Each point is reached from the start by the listed moves, each made once or not at all, plus a little noise. Say if it took an odd or an even number of moves. Then give how often each move was made.
In the rows, zero is written as 128.

Moves:
(1): [111 140]
(2): [ 61 113]
Start: [118 129]
Points:
[ 51 115] => odd (0, 1)
[101 141] => odd (1, 0)
[ 32 126] => even (1, 1)

Moves:
(1): [144  95 121 123 158 132 128 130 116 116 116]
(2): [128 130 152 164 116 155 137 139 117 166 120]
(3): [128  89 161  96 112 156  83 122 109  88 158]
(4): [133  71 107 119  96 137 131  90 137 132 140]
(5): [111 103 119 150 130 100 116 134  99 103 139]
(6): [115 149  89 129 114 137 111 154 141 155  72]
(7): [120 133 122 130 112 146 176 154 140 123  99]
(8): [166 133 128 121 113  95 123 134 107 118 111]
(9): [135  98 150 148 130 102 108 154 150 122 145]
Start: [165 145 170 152 124 122 114 110 115 135 120]
Points:
[205  48 155 137  49 180 108 141  87 133  37] => odd (1, 1, 1, 1, 0, 1, 1, 1, 0)
[166   7 150 185 111 100 138 133 118  92 116] => odd (1, 0, 0, 1, 1, 0, 1, 0, 1)
[166 153 114 166  81  88 131 174  87 121  31] => even (0, 0, 0, 0, 1, 1, 1, 1, 0)

Moves:
(1): [173 137 132 127 123 113 105  96 128 146 138 125 111 138 122 128 105 136
 113]
(2): [ 98 163 111 158 123 135 130 118 141 107 131 147 128 120 141 113 147  99
 131]
(3): [107 126 143 104 121 138 138 140 124 125 125 127 119 137 147 127 134 107
 133]
(4): [144 121 157 138 135 133 111 127 135 132 131 130 153 149 122 163 148 135
 139]
(5): [124 114 163 133 155 105  91 141 129 117 123 124 118 142 160 134 114 126
 102]
(6): [120 117 125 125 131 133 113 155 148 140 110 138 121 145 105  98 120 125
 131]
(7): [134  98 123 158 119 123 133 125 135 132 123 137 112 135 111 122 106 116
 132]
(8): [139 154  93 129 130 109 126 147 137 130 152 128 141 116 112 167 127 116
 102]
(9): [136 142 110 113 141 131 122 106 170 130 158 158  84 131 172 139 140 136
 147]
(10): [ 91 126 134 149 117 112 114 123 106 168 157 123 121 113 117 120 155 130
 151]
(11): [121 109 106 111 122 163 142 136 109 132 134 115 124 138 138 120 141 155
 103]
(12): [ 91 128 134 123 145 112 123 115 116 141 131 156 115 138 126 129 113 129
 121]
(13): [118 120 157 139 126 128 142 145 139 132 131 138 163 125 103 123 154 135
 116]
(14): [126 107  98  95 110 104 139 128 136 124 106 116 136 155 136 119 114 114
  88]
(15): [122 119 123 120 132 114 144 152 101 152 186 149 113 159 134 103 136 159
 143]
(16): [144 149 134 132 154 136 137 146 127 134 124 117 159 128 148 130 122 118
 129]
(17): [153 151 123 150 112 124 158 108 146 141 122  92 138 121  70 128 109 171
 140]
(18): [129 123 148 127 141 164 122 131 140 113 142 123 142 116 131 117 118 150
 150]
Start: [121 139 132 112 158 124 128 147 146 159  92 138 121 134 101 115 122 113
 115]
Points:
[112  79 157 103 166  49  90 196 124 243 134 144  80 231 130  44  77  94
  86] => odd (1, 0, 1, 0, 1, 1, 1, 0, 0, 1, 0, 0, 0, 1, 1, 1, 0, 0)
[ 73 133 150 120 217 121 106 200 181 249 223 217  91 193 116 124 132 124
 187] => odd (0, 0, 1, 1, 0, 1, 1, 1, 1, 1, 0, 1, 0, 0, 1, 1, 0, 1)
[ 25  99 142 181 171 177  93 152 149 200 126 187 111 164  67  71 144 126
 150] => even (0, 1, 0, 1, 0, 1, 1, 0, 0, 1, 1, 1, 0, 0, 0, 0, 0, 1)
[ 93 194  51  88 116 134 195 145 223 158 127 132 128 152  97 126 166 126
  48] => even (0, 1, 1, 0, 0, 0, 0, 1, 1, 0, 1, 0, 1, 1, 0, 0, 1, 0)
[133 154 132 187 138  97 174 137 160 223 171 123 162 164  33  35 113 163
 127] => even (1, 1, 0, 0, 0, 0, 1, 0, 0, 1, 0, 0, 1, 1, 1, 1, 1, 1)
[141 170 134 138 163  91 120 149 187 233 172 167 106 133 107 148 140  81
 113] => even (1, 0, 1, 0, 0, 0, 1, 1, 1, 1, 0, 0, 1, 0, 0, 1, 0, 0)

Moves:
(1): [120 141 123 152 114 130 142 118 114 142 112 139 122 121  97 129 123 124
 109 131 122 139 150  90 121 136 127]
(2): [116 122 140 142 119 121 119 139 122 117 126 123 136 143 135 136 139 128
 111 114 128 128 137 125 123 139 123]
(3): [101 107 142 137 136 102 115 143 151 122 109 126 142 134 150 129 108 134
 104 129 129 163 142 127 116 119 111]
(4): [112 127 130 163  99 116 130 128 122 137 145 127 137 146 124 129 128 138
 138 149 127 124 143 105 123 141 127]
(5): [159 122 148 129 114 121 130 148 144 104 150 103 138 127 113 123 124 152
 117 123 117 149 101 156 145 135 126]
(6): [139 116 151 135 110 134 128 137 123 123 115 120 133 102 132 128 120 127
 123 129 131 129 139 115 125 128 117]
(7): [134 141 129 138 124 133 156 165 121 119 147 136 136 127 121 102 142 115
 149 132 140 154 129 134 142 138 124]
(8): [117 131 121 134 137 118 129 142 145 110 100 130 123 127 129 138 112 129
 140 135 124 119 125 129 110 115 139]
(9): [134 132 135 141 120 129 139 109 124 106 133 116 134 115 135 131 137 135
 125 130 129 111 130 107 128 137 125]
(10): [110 142 136 126 142 148 149 118 151 149 134 138 116 143  98 112 143 127
 152 113 131 120 127 132 108 132 126]
(11): [134 134 110 132 123 131 122 111 135 129 124 138 137 131 114 129 138 147
 149 117 133 126 125 129 118 127 123]
(12): [112 135 125 139 120 132 117 144 122 129 145 146 151 136 126 115 145 132
  93 124 121 115 114 124 142 122 128]
(13): [115 113 121 129 149 104 115 122 119 151 116 129 162 124 128 140 129 148
 138 138 134 120 111 123 110 127 120]
(14): [100 150 128 115 133 132  90 118 104 147 125 137 115 141 128 144 149 137
 123 171 129 111 122 138 125 101 101]
(15): [125 124 113 115 140 115 145 143 116 142 145 139 120 131 128 122 109 141
 120 130 141 114 130 101 126 146 130]
(16): [ 96 122 122 134 131 123 135 153 145 111 131 130 129 115 130 140 144 118
 124 124 142 136 132 122 129 125 144]
(17): [109 108 148 157 110 120 141 134 128 109 142 133 124 137 120 129 146 123
 122 133 123 121 134 107 132 136 120]
(18): [132 125 133 130 123 119 119 121 139 108 121 128 141 116 127 120 157 133
 139 136 133 113 134 137 140 140 142]
(19): [164 135 136 151 137 107 105 149 122 132 127 147 126 106 156 142  95 111
 128 129 149 143 113 144 132 149 140]
(20): [146 145 125 114 135 124 109 149 128 117 144 139 144 141 140 141 134 126
 144 135 123 148 102 116 126 116 129]
(21): [116 133 118 112 109 148 144 120 122 144 102 129 140 105 108  91 134 123
 119 143 144 146 112 122  99 113 137]
(22): [166 131 102 117 139 127 128 126 137 144 131 126 122 131 142 136 133 140
 133 133 117 135 120 134 123 137 125]
(23): [161 140 135 149 124 136  91 131 131  93 139 110 127 115 120 131 133 106
 138 124 121 123 117 117 123 124 114]
(24): [133 144 124 120 113 110 142 122 124 125 134 139 144 100 132 122 126 102
 135 134 135 107 137 121 109 125 137]
Start: [ 96  97 118 127 123 108 148 133 141 130 112 111 112 136 122 120 115 109
 110 119 100 143 109 121 113 134 135]
Points:
[125  88 122 178  88  95 159 213 208  46 140  95 157 108  88  74 169 115
 110 125 118 247  73 121  89 134 105] => odd (0, 0, 1, 0, 1, 0, 1, 0, 0, 0, 1, 0, 0, 0, 0, 1, 1, 0, 0, 0, 1, 1, 1, 0)
[147 134 117 190 120  52 131 207 109 121 121 143 168  79 121 126 129 168
  84 197 124 137  65  86 114 179 116] => odd (1, 0, 0, 0, 1, 1, 1, 1, 1, 0, 0, 1, 1, 1, 1, 0, 0, 1, 1, 0, 0, 1, 0, 0)
[ 53 123  56 137 151  46  87 249 118 167 125 190 206 135 159 120 152 146
  85 177 169 222  34  95  63 128 106] => odd (0, 1, 1, 0, 0, 0, 1, 0, 0, 0, 1, 1, 1, 1, 1, 1, 0, 0, 1, 1, 1, 1, 0, 0)
[117 139 163 214  92  34  45 218 115 106 150 125 138 158 137 161  77 128
  60 175 104 205  88  67  91 163  89] => even (1, 1, 1, 1, 1, 0, 0, 0, 0, 0, 0, 0, 0, 1, 1, 0, 0, 0, 1, 1, 0, 0, 1, 0)
[ 89 138 102 169 129  56 103 191 170 170  65 170 194 118 128 110 145 148
 196 217 156 204  65 114  21 130 100] => even (0, 0, 1, 1, 0, 1, 1, 1, 0, 1, 1, 0, 1, 1, 0, 0, 0, 1, 1, 1, 1, 1, 0, 0)
[ 34 135 157 160 112  84 179 245 160  57 183 126 113 172  87 131 182 137
 131 152 121 145  71  80 102 150 117] => odd (0, 1, 0, 0, 1, 0, 1, 1, 1, 1, 0, 0, 0, 1, 1, 1, 1, 0, 0, 1, 0, 0, 0, 0)

Moves:
(1): [142 132 140 125 141 119 131 130 125 118 123 128 124 148 110 145 146 139
 121 130 124 121 126  90]
(2): [111 126 127 153 136 149 119 150 128 116 144 137 149 129 149 169 112 135
 112 113 113 125 135 127]
(3): [133 110 111  94 113 134 137 117 150 154 127 121 144  88 145 113 148 130
  85 145 127 133 136 125]
(4): [116 127 131 132 134 128 136 151 145 126 129 111 131 132 111 132 135 124
 116 128 119 127 148 132]
(5): [131 145 148 155 153 145 139 126 113 144 120 150 118 144 160 106 143 106
 126 129 134 111 149 145]
(6): [147  95 126 105 130 130 121 119 142 126 138 121 127 131 106 122 129 114
 137 135 134 123 129 128]
(7): [117 128 130 109 137 130 148 112 154 165 137 154 122 128 122 146 140 144
 132 159 140 118 154 126]
(8): [128 117 130 109 121 111 136 138 135 127 129 125 129 128 139 117 127 117
 122 135 137 135 127 108]
(9): [117 134 117 123 123 114 142 117 129 133 139 106 152 131 118 125 145 136
 137 129 130 141 110 132]
(10): [129 141 116 107 138 132 109 118 138 126 129 118 137 130 121  97 138 139
 115 137 132 131 136 129]
(11): [148 158 117 130 122 140 124 127 125 171 111 108 120 144 143 110 139 104
 152 127 141 122 176 129]
(12): [ 99 127 124 132 123 129 132 143 128 134 124 119 133 120 144 123 127 147
 121 149 121 111 104 120]
(13): [115 123 136 130 118 109 135  95 113 147 111 106 123 137 140 120 110 130
 134 130 118 108 127 142]
(14): [135 161 111 132 134 133 118 129 134 141 129 149 129 131 126 127 121 104
 117 110 129 127 113 112]
(15): [137 136 134 124 129 128 133 128 155 128 124 127 126 133 120 149 118 124
 142 131 114 122 139 111]
(16): [106 138 120 133 123 123 106 157 110 136 123 157 139 119 134 127 129 113
 134 130 117 126 142 150]
(17): [112 141 140 121 135 138 102  89 118 135 113 136 132 128 133 136 128 137
 134 131 141 134 105 130]
(18): [124 157 126 121 118 133 107 118 108 115 139 117 112 145 115 128 162 133
 112 135 120 147 131 136]
(19): [132 121 145 138 108 131 143 114 125 138 138 138 138 127 135 109 126 146
 123  93 124 146  98 133]
(20): [120 118 133 144 160 140 147 139 127 132 134 113 145 132 126 105 110 139
 131 126 111 154 109 109]
(21): [124 120 151 155 138 123 124 114 143 124 133 158  92 118 145 156 139 129
 126  92 118 118 130 101]
(22): [100  99  98 113 141 171 162 132 135 117 127 157 155 128 110 112 112 136
 146 141 130 123 126 118]
(23): [ 97  92 120 161 126 140 120 141 144 112 119 129 143 125 120 138 117 138
 111 154 120 123 123 121]
(24): [133 112 124 146 139 141 140 121 142 139 113 118 122 153 142 146 146 143
 109 104 111 146 117 153]
Start: [118 133 130 145 144 140 132 159 119  97 147 127 130 133 118 135 146 120
 140 119 139 104 129 109]
Points:
[ 14 153 129 176 191 192 173 194 103 124 125 128 161 169 126  87 138 121
 154 165  74  79 145 120] => odd (0, 0, 0, 1, 1, 0, 0, 0, 0, 0, 0, 1, 1, 0, 1, 1, 0, 1, 0, 1, 0, 1, 0, 0)
[ 59 142 151 199 163 187  87 149 188 175 140 223 143 149 144 232 154 133
 135 108 115  54 140  22] => odd (1, 1, 0, 0, 0, 1, 1, 0, 0, 0, 1, 1, 0, 1, 1, 1, 1, 0, 1, 0, 1, 0, 1, 0)
[ 54 127 112 147 193 231 179 146 152 221 114 223 200 139 155  65 167 111
 109 164 151 112 147  45] => odd (1, 0, 1, 0, 1, 0, 1, 1, 0, 0, 1, 0, 0, 1, 0, 1, 1, 0, 1, 1, 0, 1, 1, 0)
[ 61 149 166 213 204 156  86 110 131 105 118 185 125 170 184 168 147 114
  81  97 126  54 120  34] => even (1, 1, 0, 0, 1, 0, 0, 1, 0, 1, 0, 0, 1, 1, 0, 0, 1, 0, 0, 0, 1, 0, 1, 0)
[ 64 174  88 124 152 165 120 134 135 161 125  67 184 142 130  96 205 139
  74 180 130 140  81  11] => odd (1, 0, 1, 0, 0, 0, 0, 1, 1, 0, 1, 1, 0, 1, 0, 0, 1, 1, 0, 1, 0, 0, 1, 0)
[ 37  94 114 164 200 223 136 107 164  94 136 163 178 165 161 162 246 175
  29 129 112 126 115  59] => odd (1, 1, 1, 0, 1, 0, 0, 1, 1, 1, 0, 0, 0, 0, 0, 0, 1, 1, 0, 0, 1, 1, 1, 1)
[124 157 106 141 171 165 140  99 142 181 108 123 134 152 183  74 186 105
  56 103 122  94 137 145] => even (0, 0, 1, 0, 1, 0, 0, 0, 0, 1, 0, 0, 1, 1, 0, 0, 0, 0, 0, 0, 0, 0, 0, 1)
[122 149 106  48 127 115 144  80 187 198 156 120 159 173  98 117 237 142
  67 133 101 134 118  91] => even (1, 0, 1, 0, 0, 1, 1, 1, 1, 1, 0, 0, 1, 1, 1, 1, 0, 1, 1, 0, 0, 0, 0, 1)
[111 160 132 124 177 151 131  63 133 169 121  82 134 192 111 130 249 107
  62 117 116 117 110 127] => odd (1, 0, 1, 1, 1, 1, 0, 0, 1, 0, 0, 0, 1, 1, 0, 0, 1, 1, 0, 0, 0, 0, 0, 1)

Moves:
(1): [120 128 103  98 133 152 101 114 126 139  99 127 112 125 143 156 117 122
 123 116  96 137 134  99 160]
(2): [144 111 117 118 121 118 144 166 116 135 122 128 120 120 141 127 136 125
 135  90 128 138 124 101 135]
(3): [128 148 120 111 132 150 157 135 122 126 129 113 159 132 121 128 131 152
 135 148 155 112 136 133 124]
(4): [133 129 117 165 106 127 142 126 108 159 105 126 151 130 129 106 132 119
 129 125 129 143 108  97 112]
(5): [145 134 133 102  88 113 177 172 101 162 132 133 122 148 125 156 126 125
 156 134 109 127 155 172 150]
(6): [145 124 136 149 124 128 130 126 144 131 160 108 124 137 110 121  96 148
 111 143 131 134 161 136 130]
(7): [112 138 127 152 130 141 128 116 121 131 122 119 115 126 135 131 141 112
 122 109 130 151 151 137 134]
(8): [110 121 125 122 130 109 130  94 128 139 132 117 130  98 112 122 138 112
 119 103 133 127 129 104 135]
(9): [142 134 104 135 132 117 132 122 139 145 118 115 118 119 125 135 139 106
  96 144 100 114 152 115 128]
(10): [129 138 127 127 132  99 121 116 143 122 141 140 113 128 125 122 131 132
 119 117 126 149 134 117 115]
(11): [121 131 136 142 119 147 132 142 116 115 117 117 124 101 130 123 116 112
 133 123 114 132 136 134 130]
(12): [123 119 111 130 121 129 133 115 132 121 117 119 120 122 136 109 150 129
 146 119 135 137 122 125 132]
(13): [127 135 128 126 131 134 124  83 110 119 101 180 146 138 132 146 119 141
 101 167 143 165 146 118 160]
(14): [129 141 136 125 146 154 128 123 117 147 126 149 135 133 135 112 130 107
 119 138 112 136 140 140 131]
(15): [125 131 141 127 136  94 127  85 100 132 138 135 148 142 118 125 166 136
 123 146 130 135 122 107 141]
(16): [114 131 136 104 131 155 150 121 115 126 115 129 163 115 125 122 161 137
 123 141 125 141  97 138 117]
(17): [132 125 146 117 115 146 136 129 146 118 149 132 106 117 123 140 126 132
 143 110 123 126 118 111 132]
(18): [ 93 102 121 117 128 118 130 114 139 131 152 110 133  89 175 114 150 136
 133 109 120 117 121  97 117]
(19): [127 125 124 106 122 120 146 124 115 138 159 123 119 135 130 121 104 120
 123 118 144 127 126 125 126]
(20): [119 133 143 121 113 126 114 143 126 120 120 120 138 118 137 119 140 120
 127 130 142 107 108 130 126]
(21): [153 143 116 117 114 102 134 113 114 132 135 138 125 137 126 140 124 152
 114 123 135 119 143 137 115]
(22): [127 127 128 130 130 122 133 145 132 120 121 132 133 134 136 116 127 117
 113 115 118 125 138 136 144]
(23): [134 119 114 128 120 140 115 122 138 112 141 132 131 120 138 130 124 108
 140 120 134 144 123 133 138]
(24): [105 111 154 112 118 129 128 131 107 122 149 126 149 132 109 113 158 122
 131 129 134 108 121 120 103]
Start: [134 113 122 123 138 143 144 131 107 109 116 149 120 151 121 135 133 153
 118 163 141 117 128 137 125]
Points:
[121  85  46  62  62 116 189  94  46 128 100 167  79  95 198 172 199 114
 102  97  82 196 217  84 183] => odd (1, 1, 0, 0, 1, 0, 1, 0, 1, 1, 1, 1, 1, 0, 0, 0, 0, 1, 0, 0, 1, 0, 1, 1)
[133 171 115  78 102 131 190 137  26 183  74 173 177 190 135 120 184 137
 116 178 105 136 150 118 176] => odd (1, 0, 1, 1, 1, 0, 0, 0, 0, 1, 0, 0, 0, 1, 1, 0, 0, 0, 0, 1, 0, 1, 0, 0)
[102 105 140  81  69 104 238 138  38 177 138 164 208 126 140  76 186 151
  86 148 151 138 182  76 144] => odd (0, 1, 1, 1, 1, 1, 0, 1, 0, 1, 0, 0, 1, 1, 0, 0, 0, 1, 0, 1, 0, 1, 0, 1)
[120 139  98 177  76 176 167  70  67 101 125 133 186 103 172 117 128 172
  86 182 186 160 177 113 132] => even (0, 0, 1, 1, 0, 1, 1, 0, 0, 0, 1, 0, 1, 0, 0, 0, 0, 1, 0, 1, 1, 0, 1, 0)
[127  82 111  69  93 141 194  93  50 146 188 118 165 133  90 102 154 132
 109  92 161 140 127   7 171] => even (1, 1, 1, 1, 0, 1, 0, 1, 0, 0, 0, 0, 0, 0, 1, 0, 1, 0, 1, 0, 0, 1, 1, 1)
[115 128 133 111 151 143 121  27  34 146  78 180 131 140 135 142 163 131
  50 153 128 198 187  56 229] => odd (1, 1, 0, 0, 0, 1, 1, 1, 0, 0, 0, 0, 1, 1, 1, 0, 0, 0, 0, 1, 0, 0, 0, 0)
[142  58  72  62 117 125 152  83 116 135 207 110  76 101 180 153 137 133
  97 111  89 139 155  16 181] => odd (1, 1, 0, 0, 0, 1, 0, 0, 1, 0, 0, 0, 0, 0, 1, 0, 1, 1, 1, 0, 0, 0, 1, 0)
[149 134 101  95  74 191 240 172  51 152  97 141 206 155 122 141 166 155
 165 194 144 149 103 166 123] => odd (0, 0, 1, 1, 1, 0, 0, 0, 0, 0, 0, 0, 0, 0, 0, 1, 0, 0, 0, 0, 0, 0, 1, 0)

Moves:
(1): [129 135 135 132 135 134 118 135 131 129 133 130 122 139 151 144 120 135
 131 132 124 133 120 129 119 139 125]
(2): [127 137 124 121 128 125 122 138 135 131 124 120 126 129 122 127 133 120
 126 119 130 137 136 131 131 130 125]
(3): [142 158 147 136 120 156 116 110 110 137 137 128 135 126 153 145 121 128
 114 116 113 133 136 125 117 133 124]
(4): [134 131 128 130 125 120 134 131 126 129 129 127 125 125 128 120 132 128
 126 128 151 123 138 125 135 130 125]
(5): [117 119 127 128 113 128 127 133 120 122 122 137 125 126 125 121 139 131
 135 133 140 121 132 122 127 131 125]
(6): [132 117 135 126 122 119 134 121 126 142 128 142 130 152 125 126 119 122
 134 120 130 130 145 138 125 122 125]
(7): [117 134 107 125 137 126 129 123 117 125 116 105 121 131 140 134 121 118
 113 141 150 126 133 118 124 114 134]
(8): [124 122 126 129 126 127 126 129 130 129 130 123 131 130 125 127 124 127
 129 125 130 128 125 130 130 140 122]
(9): [130 142 132 136 127 145 136 133 125 126 124 142 123 130 133 112 140 134
 119 139 133 113 126 111 133 123 127]
(10): [131 124 129 127 139 136 141 139 127 134 126 123 133 125 117 124 121 143
 130 129 124 122 127 127 124 125 139]
(11): [142 136 132 136 120 133 115 139 116 122 122 112 137 129 129 136 131 138
 130 143 147 119 124 130 130 118 108]
(12): [135 125 124 128 117 123 122 132 121 120 143 125 113 131 135 131 123 111
 140 141 124 123 135 134 124 133 127]
(13): [137 136 124 128 144 121 121 128 129 127 119 131 116 131 126 131 116 125
 127 124 147 130 128 130 147 124 126]
(14): [139 142 110 118 135 138 130 125 113 126 143 129 128 136 133 135 140 138
 130 126 138 125 129 131 116 139 121]
(15): [127 147 133 140 126 128 117 141 144 138 131 116 127 126 122 141 139 117
 132 127 137 113 141 121 133 130 126]
(16): [115 141 114 141 140 137 138 143 116 118 134 122 134 128 122 114 129 117
 133 119 134 116 123 137 136 110 130]
(17): [127 141 141 122 120 139 138 116 134 134 138 117 131 117 122 129 126 129
 138 123 128 119 144 126 124 129 117]
(18): [125 129 127 132 136 136 123 123 131 139 123 112 129 125 127 124 132 126
 139 135 149 134 118 120 133 122 127]
(19): [126 127 127 131 141 126 125 104 122 128 120 132 125 128 131 123 116 129
 133 128 104 132 142 114 126 133 126]
(20): [134 151 145 129 139 134 116 132 135 138 129 128 128 114 132 134 115 123
 126 134 118 125 121 124 119 124 128]
(21): [128 125 126 123 132 127 127 124 137 119 132 120 138 128 120 131 128 134
 131 128 143 131 127 116 125 134 131]
(22): [129 122 127 120 126 111 128 118 132 130 130 114 128 136 113 127 128 146
 128 122 134 117 125 142 125 122 141]
(23): [124 127 125 133 121 124 129 133 128 121 136 133 139 128 124 132 126 122
 137 144 128 142 122 119 134 131 130]
(24): [135 111 122 131 103 112 140 118 124 131 109 125 124 126 126 121 133 128
 123 111 113 130 120 123 128 136 129]
Start: [125 127 127 133 127 145 135 126 138 116 149 141 134 124 115 113 129 109
 116 143 124 132 122 147 142 117 118]
Points:
[167 186 141 145  96 199 121 108  98 110 149 127 136 133 150 139 141 148
 114 134 171 107 127 111 129 156  63] => odd (1, 0, 1, 0, 1, 0, 0, 1, 1, 0, 1, 0, 1, 1, 0, 0, 1, 0, 0, 0, 1, 0, 0, 1)
[138 148 143 147  77 150 128 145 121 100 178 122 129 133 118 116 138 128
 152 193 181  89 132 133 143 136  87] => even (1, 0, 0, 1, 1, 0, 0, 1, 1, 0, 1, 1, 0, 0, 0, 0, 1, 0, 0, 0, 0, 1, 1, 0)
[148 154 117 156 109 148 140 165 116 127 149 109 158 131  81 105 144 119
 139 130 190  81 139 135 133 122  91] => even (0, 0, 0, 1, 1, 1, 0, 1, 0, 1, 1, 0, 0, 1, 1, 1, 0, 0, 0, 1, 1, 0, 0, 1)
[142 207 117 173 121 143 114 136 106 118 154  99 116 110 143 136 108  47
 108 147 159 112 139 123 159 104 120] => even (0, 0, 1, 1, 0, 0, 1, 0, 0, 0, 0, 1, 1, 0, 1, 1, 0, 0, 0, 1, 0, 0, 1, 1)
[177 249 142 142 139 183  92 103 109 138 166  89 122 139 142 149 108  82
 118 157 196  90 203 104 136 126  62] => even (0, 1, 1, 1, 0, 1, 1, 1, 1, 0, 1, 1, 1, 1, 1, 0, 1, 0, 1, 1, 1, 0, 0, 0)
